Each row is a point. Two turns around zero, p and q, are shown by what they do to some points. Write where each new point lands after one turn and then the other. Backwards means that the second turn is done in reverse. Each puzzle has new turns, and all numbers are rounded.

Turn p:
[-24 -27] -> [-32 -17]
[  9 -29] -> [ -2 -30]
[-36   2] -> [-33  14]
[38 34] -> [47 19]
[13 19] -> [19 13]
Turn q:
[  0 -11] -> [-10  -5]
[-40 -11] -> [-27  31]
[-32  21] -> [ 5 38]
[24 16] -> [ 25 -15]
[ 48 -15] -> [  7 -50]
Where do these land?
p, then q backwards: [ 5 -7] -> [ 8 -2]
p, then q: [34 -9] -> [ -6 -35]
p, then q: [-36  44] -> [41 40]
p, then q: [ -3 -27] -> [-27   1]

Turn p:
[-22   8   2] -> [-18  15   2]
[-27  11 -19] -> [-35   1   0]
[-14 -40 -14] -> [ -7 -18  40]
[ 57  23 -15] -> [ 28 -32 -47]
[ 6 -1 46] -> [32 34  3]
Turn q:
[-50  26  -8] -> [-32  -7 -47]
[22 28  7] -> [-21  22  20]
[  5 -38 -21] -> [43 -5 -6]
[ 12  13 -20] -> [ 2 26 -3]
[ 11 -29  43] -> [  6 -38  36]
Where do these land?
p, then q: [61 20 11] -> [46 44 14]
p, then q: [ 17   1 -10] -> [20  1  1]
p, then q: [-8 28  4] -> [ -7  17 -23]
q, then p: [-33 -12  16] -> [ -5 -21  32]
q, then p: [-36 -36 -21] -> [  8 -54   5]

Turn p:
[-31   3  21  24 -17  29] -> [-28 -18  11 -39 -14  15]
[ 21 -13  -8   1  61 -20] -> [32 22 24 27 43 13]
[-23   1  35 -19 -23   2] -> [ -1  -9  -7 -42  -9 -27]
[ 22 -31 -45 -33  21  15] -> [  4  -5 -40  39  44  10]
[ 43 -21  14  27  -9 -47] -> [ 34 -24  39  38 -17 -23]
[  2 -16 -45 -17  21 -21] -> [ -8  19 -10  42  33 -10]
[-24  39  10  19 -25  11] -> [-25  12   5 -28 -41   8]
[ -9  37  18  -3 -30  31] -> [ -8   2 -22 -37 -40  13]
Turn q:
[-29   3 -20 -10 -16  25] -> [-23 -27  -8 -21  -4  21]
[-27  20  53  18 -34 -11] -> [  1  11  -3  -6 -72 -14]
[ 29  -4 -13 -26  -6  -6] -> [  8 -18   5   0  26 -26]
[-13  10  34 -14  41  -6] -> [ 32  16  39  -3 -13  20]
[ -3 -32 -62 -18   6 -24] -> [-45   0  14 -10  58  -7]
[46 48 21 42  2  7] -> [ 55  26 -51   6 -12 -12]
[ -2 -45 -13   8   8  15] -> [-26  -7   4  34  17  18]
Where do these land?
p, then q: [-28 -27 -41 -16 -33   2] -> [-50  32  14 -18   6  23]
p, then q: [ -8  -9  13 -38  -1   5] -> [  0   5  16 -13  35  -9]
q, then p: [ -9 -13  -8  21 -39 -32] -> [-35  28  11  -3 -10 -32]
q, then p: [46  7 23 34  2 49] -> [-10 -24   3  62 -14  40]
q, then p: [ 32 -15   9   7  23 -14] -> [ 19  13  30  10 -14  19]
p, then q backwards: [-28 -20  33   3  25  21] -> [-13  18 -35 -36  17  -3]
q, then p backwards: [ 33  35 -22   8  34 -37] -> [-11  10  18 -47  48 -18]
q, then p: [  6  23 -10 -39  40  12] -> [ 51 -11 -16  -8  25  17]
q, then p: [-44  19   3  21 -49  -6] -> [-45   2 -36  -6 -14 -40]
